Each row of a before or after table is a point. One or more steps were done to the points. Then noise was added and the rows were shuffled. The steps act on how far a point lies along the listed directions, d1 being the first. Write out the steps. A step turns or swaps two directions, mirrors them in a line or flattens them onto one, adds a multiple of one to another, or multiplies one. Angles are multiples of 10 degrees, from the lower direction toward the higher: turns from -170 to 170, lines from 10 to 170 but not 90. Use the fewest steps. Two steps may share a direction if one is a turn and the other turns, adds or multiplies; they go together, in the order done. Otherwise the lowest direction goes first.

Directions:
(1): [-20 -34]
(2): [-34  20]
Before (14 x 2):
[[  8 -36]
 [ 18  12]
 [  4 -41]
 [-11 -31]
 [ -3  11]
 [  0 -34]
 [  6 -21]
 [ 40  21]
 [-27  57]
 [-34  31]
 [ -2 -13]
 [ -3  75]
 [-18 -11]
 [-13  28]]
After (14 x 2):
[[-21 -11]
 [-14   0]
 [ 27  18]
 [-30   9]
 [ 11   4]
 [ 25  39]
 [-39 -11]
 [ 24 -36]
 [ 49  36]
 [-15  16]
 [-35  -8]
 [-36 -13]
 [ 17 -16]
 [ 72  15]]
Steps: turn d1 and d2 by 80 degrees

Directions:
(1): [40  7 27]
(2): [ 23 -35 -25]
(3): [ 15  33 -32]
Before, 13 rows:
[[  9 -53  44]
 [ 16  -4  19]
 [ 29 -16 -28]
 [ 38 -11  -7]
 [ 29   9  13]
 [ 18 -63  20]
 [ 34 -64  27]
 [ 11  24   8]
 [ 20 -18 -39]
 [-47 -39 -67]
 [ 37   3  22]
 [-18 -15  26]
 [  5  -8  10]]
After (13 x 3):
[[ 37  12 -58]
 [ 39  11 -60]
 [ -3  -7   3]
 [ 22 -35 -23]
 [  1   5  -7]
 [ 26   5 -40]
 [-20 -22  35]
 [ -8 -42  19]
 [  5   0  -6]
 [ 33   2 -51]
 [ 19 -36 -17]
 [ -3  -7   6]
 [ -9   8   9]]
Steps: multiply d1 by 0; add 1 times d2 to d3

Directions:
(1): [-25  27  17 -38]
(2): [-26  19 -45  10]
(3): [-23  16  29  39]
(4): [-36 -42   2  -5]
Before:
[[ 48  54  32 -23]
 [  4   7 -17  20]
 [ -3 -13 -29  -3]
 [-28  11  59 -11]
 [ 22  15 -47 -10]
 [-19  -1   5  16]
 [  3  72 -26  16]
 [-86  21 -33  19]
 [ 25   7   0 -49]
 [ -2 -14 -18  -8]
 [ 33  10 -17  11]
 [  1  13  24 -11]
 [ 39   3  -4  21]]
After:
[[  1 -10 -24   5]
 [-39 -17  36 -11]
 [-41 -25 -20  17]
 [ -6 -36 -16   7]
 [-12  76 -59  -1]
 [ 15  14 -10  -2]
 [-29 -19 -58 -40]
 [ 10 -43 -12   6]
 [-17 -50  19 -61]
 [-11   5   1  21]
 [  3   1  15 -25]
 [ 25  29  30 -49]
 [-16   3  -8  26]]
Steps: turn d3 and d4 by -140 degrees

Directions:
(1): [-35 -26 -18  25  10  41]
(2): [-40  -1 -15  15 -20 -47]
(3): [ -9 -17  57  13 -29   6]
Before:
[[ 13  -1  27   3   1  23]
 [  2  -1 -39   0  19 -18]
 [  1 -14 -18  -7   1  25]
 [-74 -46  23  51 -12  53]
 [ 38   6  35  -8   5  34]
 [ 19  15  -6 -14  17  -6]
 [-19 -13  -9  12   9  30]
 [-13 -17   6  22  11  14]
 [  4  -8  28   6  -4  22]
 [ 12   2  -9   8   7  31]
 [ 10   3  16  -7  -1  -3]]
After:
[[-20  -2  -6  22 -17  -8]
 [ -8  44 -46 -19  -2 -95]
 [-11 -12  18   9   6  22]
 [ 10 -14  39   5 -13  -5]
 [-18   8  -5   1 -13 -35]
 [ -2  -4 -10   1  12  14]
 [-35 -11 -38  25  13  21]
 [-20   1 -29  13  12   1]
 [-14   3 -30   7   9  -7]
 [-16 -11  -2  -1 -22 -13]
 [ -3   5  -9   7   6 -33]]
Steps: turn d1 and d2 by 120 degrees; multiply d3 by -1

Directions:
(1): [-27 -12 -18  47  32 -17  39  13 -23]
(2): [-39 -20  -1   5  27  -4 -64  12   5]
(3): [ 51  13 -26  20  34   9 -26 -27 -23]
(4): [ 23 -31  24  29  18  28   9   6  53]
(5): [ 15  -8 -12   2  -3 -71  -3 -16  34]
Before, 14 rows:
[[ 26  20  10  -9   0  41   1 -16  -8]
 [-71 -27 -14  26  26   2 -63  31  11]
 [ 40  13  -2 -33 -18  -9  -4 -31  30]
 [ 10  -7  17  -1  15  81   9   7 -20]
 [-69 -32   6   6  28  19 -29  58  19]
 [ 57   3  -9   1   8   7  26  -7 -27]
 [ 38  36 -30   2  -9  23   4 -15 -33]
 [ 26  32 -19 -35  -5 -19  -1  -9 -16]
 [  9   4  38 -15 -16  56 -33  -3  14]
 [ -9 -23   2  49  47  15  -8  13  10]
 [-65 -23  13  19  10 -16  29  28  -2]
 [ 33  12 -10   2   2 -15 -21  -1 -13]
 [-79 -27  25  31  33  42 -14  58 -14]
 [ 14  24   7 -44 -24  54  -3 -13  15]]
After (14 x 9):
[[ 26 -11  21  -4 -11  31  46  18  -2]
 [ -6   2  15  -7 -11  27  -4  28  -9]
 [-18  -6 -26  26  33 -65  -2  -8 -19]
 [-52 -25 -28  30  36 -21 -72  15   9]
 [-19 -38  -8  52  53 -75 -34  14  37]
 [-13 -22 -34  20  50 -52 -57  16  21]
 [ 17  -1  27  -8 -12  18  18  -8  39]
 [ 25  24   2 -41 -22  37  -3 -20  -6]
 [ -5 -19  -3  49  51  12 -12   8   5]
 [ 28   8   5 -35 -25   5  -2 -25  59]
 [-10  18  11 -44 -22  19  21  19  -3]
 [ -6   3  17  -4 -39  32  40  21  30]
 [ 29 -42  23  15  11  -9  17  -3  65]
 [ 31  -6  28  -7 -11  -5 -38 -19  51]]
Steps: turn d3 and d5 by -130 degrees; turn d3 and d4 by -60 degrees

Directions:
(1): [ 20   4   8  -8  -2  74 -20  21 -12 -35  15]
(2): [ -6   9  49 -19 -12  15   6 -33  54 -11 -33]
(3): [-49 -37  -5  10 -37   2 -34 -36 -12 -20  17]
(4): [-43  36 -39  11 -26  12  21  29   9 -18 -36]
(5): [-22  47  27   8 -21  16  -6   0  -8  53  37]
(6): [-30 -18  10  24  31   4  35  20  39 -18  48]
Before (12 x 11):
[[-33  -8  -2  18 -11  41  24  25  24 -41  26]
 [-13   5  -7  -6  13 -31  21  -8  26   1 -13]
 [-34  -4  13  29 -21  43  -9  -2  15 -37  13]
 [-14  57 -19 -12  -3  10  40  23  20  19 -46]
 [-13  38   3   0  -6 -10  35  11  45  -1 -23]
 [ 32  65  -1 -14  -4  12  27  16  34  12 -54]
 [ 15  26  37 -37 -14 -26  22 -40  37  29 -31]
 [-13  31  37  -7 -17 -18  -1 -14   2  51   1]
 [ 47  14  34  -8  14 -31  -4 -28  -1  72 -17]
 [-41   1   6  36 -13  32  39  16  58 -54 -16]
 [ -2  30  12   8  12  56  24  40  36 -15  28]
 [-34  40  17  15  13  56  35  33  41  -8  39]]
After:
[[  6   1 -39  -3  -7 -57   8  -3 -48  46  22]
 [ 53   3   0   8  18 -17 -20   0 -49  67  17]
 [-46  -5  11  14 -14   3  40   1  49 -23   7]
 [-21  24 -38  20  -3 -32  27  28   2   9   3]
 [ -8  21   5   7 -12 -12 -12  10 -38  50  29]
 [-64 -16 -28  51 -14 -30  46   9  39 -27  -7]
 [-59  33  14  19  10  -8  52   9  56  21  23]
 [-21  46 -47   2   2 -12  38  30  -8  28 -33]
 [-51  -8  16  33 -23  -3   3 -23  33 -20  -3]
 [ -5  -2 -35   6  17 -10   7  21 -18  -7  14]
 [-29  25  19  12   9 -15  47   3  64  20   3]
 [ 12  47 -42  12  -4 -49  31  15   2  39 -37]]
Steps: turn d2 and d3 by 20 degrees; turn d1 and d2 by 110 degrees

Directions:
(1): [ 67 -48 -12   9   4 -10  34 -26  -5  14  -3   5]
(2): [ 12  35 -19  -8  -4  65  25 -38  -4 -24  -7 -24]
(3): [-15 -42  26   9 -17   8 -38 -46 -13 -29  38 -15]
Before (13 x 12):
[[ 53  30 -23   5  24   4  57  21   6  24 -25  14]
 [-38 -31  35   9   1 -70 -48  26 -16   7  19  11]
 [ 25  14 -16  -6   6  32  31   3  13   6 -11   2]
 [ 43  34 -46  -3  -3  27  34 -15 -18  10 -49  -6]
 [  4  17  -9 -23   4 -20  17   5  12  20 -25  17]
 [-50  31  16 -14   6 -10 -12  34   4   4 -23  12]
 [ 29 -50  20  10  -6 -30 -31 -13 -11  -1  41  16]
 [ 43 -95  11  39 -20 -80   3  -5  -9  24   9  33]
 [ -9   0   1   1  -7 -29 -13  23   6   7 -13  10]
 [-13  56   6   2   3 -16  19  61   8  30 -23  13]
 [ -9 -30  16  24   1 -67 -24  43  18  15  -1  37]
 [ 56 -89  23  17  -2 -39  15 -45 -12  -5  23  21]
 [ 34  18 -36   2  18   1  20  15  21  36 -17   3]]
After, 13 rows:
[[-23  24   2  -7   7   2  -3  40  18  12  -6  13]
 [ 62 -32 -10   7  -1  21  32 -65 -28 -16   5 -21]
 [ -3  46 -30  -5  15  11   3  27  23  26 -16   1]
 [  3  25 -11 -25   4  -6  21  -2  12  16 -26  14]
 [ 38 -34   1  -3  10 -24  33  -1  -3  23 -27  19]
 [ 47  18  -8   9   6 -17  52  33   4  38 -27  14]
 [-13  73 -10  -3  21   7  23  50  11  12 -22  12]
 [ 30  -3 -16   2  -7   4  18 -12   1   0 -18  -1]
 [ 18   8   2  -1 -12  49 -17 -48 -15 -34  35 -12]
 [-37  40  14  -9 -15  72  -6 -59  -9 -64  18 -20]
 [ -1  42 -24  10 -35  90  26 -70 -15 -50  -4 -29]
 [-40  54 -15  -5  -3 -23 -26  49  -9  18 -39  10]
 [ 57   1 -27  16  -4  44  45 -43   5 -19 -15  -3]]
Steps: turn d1 and d2 by 140 degrees

Directions:
(1): [ 40  46 -33  24 -24  28  11  29   8 -33 -15 -17  38  -8]
(2): [  4  19  -5  20 -18 -69 -35 -25  12 -11 -36  27   5 -29]
Before, 8 rows:
[[ -2   8   6   7  -2 -35 -15 -12   5  -1 -17  13   0 -13]
 [  9   4  -7  -1   3  18   8   9   4  -3   4  -3   6   5]
 [ -5  -6   5  -7   7  14   7   5  -6   3   8   1   0   7]
 [ -3 -14   2  -7   5  12   4   3  -6   9  10  -1  -6   2]
 [ -1   2  -1   4  -3  -4   0  -3  -2  -1  -2   2  -1   0]
 [ -7 -10   1  -5   8   9   6   2  -1   3   6  -6   0   9]
 [ -3  -6   0  -3   5  -7  -7  -8   2   3   1   4  -7  -3]
 [  1   3   1  -2  -1   3   0   3  -1  -2  -1   0   1   0]]
After:
[[ -1   4  -2   7  -5 -12  -4  -7   0  -2  -5   6  -2  -4]
 [  2 -15  -1 -12   9  44  21  17  -9   9  22 -13  -3  12]
 [ -1   1   3  -4   0   4   2   3  -3   0   1   0  -1   2]
 [  3   2  -5   2  -2 -13 -11  -8   5  -3  -7   5  -1  -8]
 [  5  29  -2  28 -21 -94 -46 -32  17 -13 -50  35   8 -40]
 [ -5 -13   1 -11  13  38  20  15  -4   5  18 -17   2  19]
 [  1 -11   1 -12  14  39  19  14  -1   7  18 -10  -2  18]
 [ -4 -11   6 -14  13  46  23  19 -11   5  23 -13   0  20]]
Steps: multiply d1 by 0; multiply d2 by 3

Directions:
(1): [-72  16   7  26 -31  21 -19  35 -48 -12  -9  33   3   9 -17  17  -8  -5
  41  20]
(2): [ 24 -19  42   7 -21  32 -38  -8  12 -51  34 -26   3 -64   0   6   8   1
  31  10]
Before, 13 rows:
[[ 50 -11 -16   7  20 -44  15 -15  20  19   0  -8  -1   4  -6   1  -3  -8
  -32 -21]
 [-15  -1  27   0 -17  11   1  19   1 -32  24  -1  -3 -19   5   9   5 -15
   34  -2]
 [-40   7   2   8 -13  31   5  11  -2 -14 -10  23  13   1  -7  25  16  12
   13  10]
 [-41  28 -38  22   0 -15  23  36 -31  31 -17  33 -10  54   1  -1   1 -10
    8   4]
 [ 73  -7  -5  -7  37 -26  23 -36  43  -1  15   1  -3   9  26 -19  -2   4
  -47 -18]
 [-10 -22  22   2 -18  38 -30   4   9 -27  30 -19   7 -10 -13  10   4   7
   22  13]
 [  3  -9  42  33 -36  44 -25   3  -5 -48  45   0  17 -56  -6   6  13 -19
   41  26]
 [-60  23 -37  -1  22 -34  36  19 -52  55 -43  55 -11  72 -29  12 -16  -9
   -6   8]
 [ 41 -21  44   0   0  18 -23 -24  34 -62  47 -33   3 -43  27   8   4  -1
   -3 -22]
 [ 29  -2 -18   3  20 -36  40  -6   7  50 -10 -12 -13  18  -1 -12  -8   9
  -49 -10]
 [ 27   8 -28   8   2 -20  27   2   7  27  -5  15 -17  13 -18  23  -1 -10
  -27 -14]
 [ 80 -32 -30 -43  68 -42  54 -43  58  63   6 -50  17  40  24 -45  35   9
  -81 -34]
 [ 81 -25   7 -40  31 -33  36 -47  50  -1  -2 -45  -1   2   4 -37  12   7
  -63 -34]]
After, 13 rows:
[[ 32 -52  77  11 -22  59 -59 -16  20 -66  70 -62  26 -94  -1  -8  41   3
   45  18]
 [-50   1 -18   0  -6   8  -1  21 -12  20  -2  13   4  53 -23   6  -4   4
    5  11]
 [ -4 -24  66   9 -40  42 -38  -3 -12 -82  25 -20   6 -66 -17  -1   6   0
   44   9]
 [-38  14  -4  -7   1  -9  25  28  -4  12  -4  14  -9  29   6   5   0 -14
    8 -14]
 [ 30 -18  25  26 -11  -4 -29  -4   5 -26  18  -9   3 -49 -15  11   2  -9
   21  -2]
 [ 21  -4  47  31 -20  32 -38  -2   2 -67  43   8   3 -47   5   6  -3  -3
   33  18]
 [-80  13  28  31 -23  20 -19  30 -45 -41   7  30   8  16   0  32 -17  -7
   33   1]
 [ 48 -26  39  15  -5  13  -5 -10  12 -18  30 -38  -8 -59  -3  -2   1   8
   -8   6]
 [ 47  -5   0  11 -10   1   2 -10  24  -6  22  -3 -12 -33 -18  26   4 -12
   -9  -6]
 [ 68  -1 -27  -9  29 -23  30 -17  37  23  15 -27 -14  10  25 -21  14  -4
  -27 -18]
 [-67  29 -24  30 -16   0  28  28 -38  28 -17  52  13  50 -13   1  -5 -23
    7  15]
 [ 92 -25  -8 -35  55 -42  34 -54  45  27   7 -31 -11  -9  -1  -9   5   1
  -44 -17]
 [-13   4 -18  -9  10   3  31  -7  23  17 -18  17  11  25  -2  12  20  15
  -21  -5]]
Steps: turn d1 and d2 by -110 degrees
